Every row gives one point. Each copy is the shape, with its points in the same order, turned, moved and blurred by noise. Say if it was mirrored as well.

Shape, 5 rows:
[[-22  46]
 [ 59  -7]
 [ -4  26]
 [-11   6]
 [ 35  -6]]
Copy 1:
[[-25  34]
 [ 57  -8]
 [-14  27]
 [ -9   4]
 [ 34  -1]]
Copy 1 is: only turned
Copy 2:
[[-22  57]
 [ 52 -12]
 [ -3  34]
 [-17  16]
 [ 30  -5]]
Copy 2 is: only turned

Shape, 8 rows:
[[ -4   9 -21 -23]
 [  4 -32 -11  26]
 [ -8  24   8  48]
 [ 11  -6  16 -10]
 [ -7   3 -33 -84]
 [  0 -21   9  49]
 [ -5   5   6  19]
 [ 28   1 -13  10]]
Copy 1, 8 rows:
[[  0  19 -14 -35]
 [  0 -20 -15  16]
 [-28  31  -2  35]
 [  3   4  21 -14]
 [ 13  12 -15 -95]
 [-15 -12   0  40]
 [-16  13   4  10]
 [ 21  15  -5   7]]
Copy 1 is: only turned
Copy 2:
[[-15  31 -26   3]
 [  9 -25 -18  15]
 [  2 -23 -24 -46]
 [ 10  14   2   0]
 [-34  77 -17  38]
 [ 11 -39 -11 -12]
 [  1 -10 -14 -21]
 [ 25   7 -34  -3]]
Copy 2 is: mirrored
Copy 3 (8 x 4):
[[  1   2 -16 -44]
 [  2 -29 -21  14]
 [ 25   4  32  18]
 [ -7  20 -27  -4]
 [-26  12 -47 -86]
 [  6 -17   3  38]
 [  3   7   3   3]
 [ 28   0 -26  -4]]
Copy 3 is: mirrored
Copy 4, 8 rows:
[[ 19 -21   6 -29]
 [  9 -20 -37  24]
 [ 19   9  23  51]
 [ -9   6 -17  -7]
 [ 12 -38 -18 -84]
 [ -1  -2 -22  51]
 [  4  -3   3  17]
 [ 37  -2 -19   8]]
Copy 4 is: mirrored

Shape, 13 rows:
[[-32   1   9 -16   5  63  -1 -16]
 [-18  53 -18 -28 -10 -10 -48  21]
 [ 11 -11   9 -26 -14  -6  17  15]
 [ 17  17 -32  -3 -16 -41  13 -34]
 [ -5   2  10  63 -21 -11 -23  22]
 [ -1  57   0  -3 -20  28  18  20]
 [-16 -15 -66 -13 -22 -30 -30   1]
 [ 12  -4  17 -24  -8 -41  13   4]
 [-12   6  17 -29 -23   9  12 -28]
 [ 12  13  -4   4 -14 -32  15 -14]
 [-52 -14 -51   5  69  47  15  19]
 [-13  -7  -3  26 -12 -33  18  15]
 [ 13   6 -49 -27  39   4  -8  20]]
Copy 1, 13 rows:
[[-30  30  34  33 -20  24  12  25]
 [-20  34 -29 -40  -8  -7 -31  34]
 [ 17 -19  24 -12 -10 -14  11  19]
 [ 12  -4 -25  -8 -23 -38   2 -38]
 [ 27 -19 -29   9  28  43 -26  -5]
 [ 16  49   2 -21  10  14  27  14]
 [-26 -33 -58  -8 -41 -16  -6  12]
 [ 15 -27  21 -23   1 -33  -8  -2]
 [ -7   9  38  -8 -29  -1   5 -10]
 [ 18  -9  -4 -10  -1 -21  -1 -24]
 [-61   8 -18  69  25 -12  44  49]
 [  6 -34 -14  -4  25   3   7 -12]
 [ -7   8 -30  20  -7 -50  11  48]]
Copy 1 is: mirrored
Copy 2 (13 x 8):
[[-30   3  -4 -22  17  52  18   6]
 [ -3  48 -21 -40 -11  -5 -46  27]
 [ 16 -20   3 -35 -17  -3  15  27]
 [ 34  10   7 -15 -18 -39   4 -31]
 [  2  -6   2  44 -47   1 -31  24]
 [  0  48   0  -4 -21  10  30  38]
 [ 10  -3 -54 -23 -21 -31 -30 -28]
 [ 24 -22  21 -36 -19 -34   4  31]
 [-18   1  24 -41 -16   2  24  -2]
 [ 22   0  17  -3 -24 -29   8  -1]
 [-16  -2 -62  19  76  19  20  16]
 [  0 -23  -8  19 -26 -36   3  20]
 [ 42   8 -42 -27  35  -3  -3  18]]
Copy 2 is: only turned
Copy 3 (13 x 8):
[[-12   5  41   1  24  68   0 -16]
 [-67  32 -27  -4  -2  22 -29 -21]
 [ -9   1  -3  -9 -20  11  24  11]
 [  5  18  -8 -46  -9 -27 -27  -7]
 [-12  10  21  39 -25  -6 -54  33]
 [-27  63  17 -14  -9  39 -10  20]
 [-18 -31 -48 -30  -7   9 -52  -4]
 [-17   0   0 -15 -19 -27  23   4]
 [-15   7  34 -28 -14  21   8 -23]
 [ -5  21   7 -24 -17 -22 -13   9]
 [-12 -15  -2   1  95  56 -13  40]
 [-17  -3  12  -6 -13 -17 -24  40]
 [ -7  17 -50  -4  43  17   1   6]]
Copy 3 is: mirrored
Copy 4 (13 x 8):
[[-40   5 -19   4  -7  57 -23 -16]
 [-32  60 -11  -7 -18 -31 -18  26]
 [ -2 -15  -1 -14  -5   4  25  15]
 [ -1  -1   5  16 -12 -48  25 -33]
 [ 11   7  20  66 -34   3  -7  37]
 [-15  51  -7   3 -34  29  33  -2]
 [-10 -10 -47  16 -15 -60 -15  11]
 [ -8 -16  22 -12  -1 -23  30  16]
 [-30 -10   8 -16 -23  15   6 -20]
 [ -3  -5  16  15 -13 -23  26  -8]
 [-51   9 -74  57  50  37   1   4]
 [-12 -16   4  46 -19 -14  30  24]
 [ -1  23 -45   6  42 -11   5   9]]
Copy 4 is: only turned
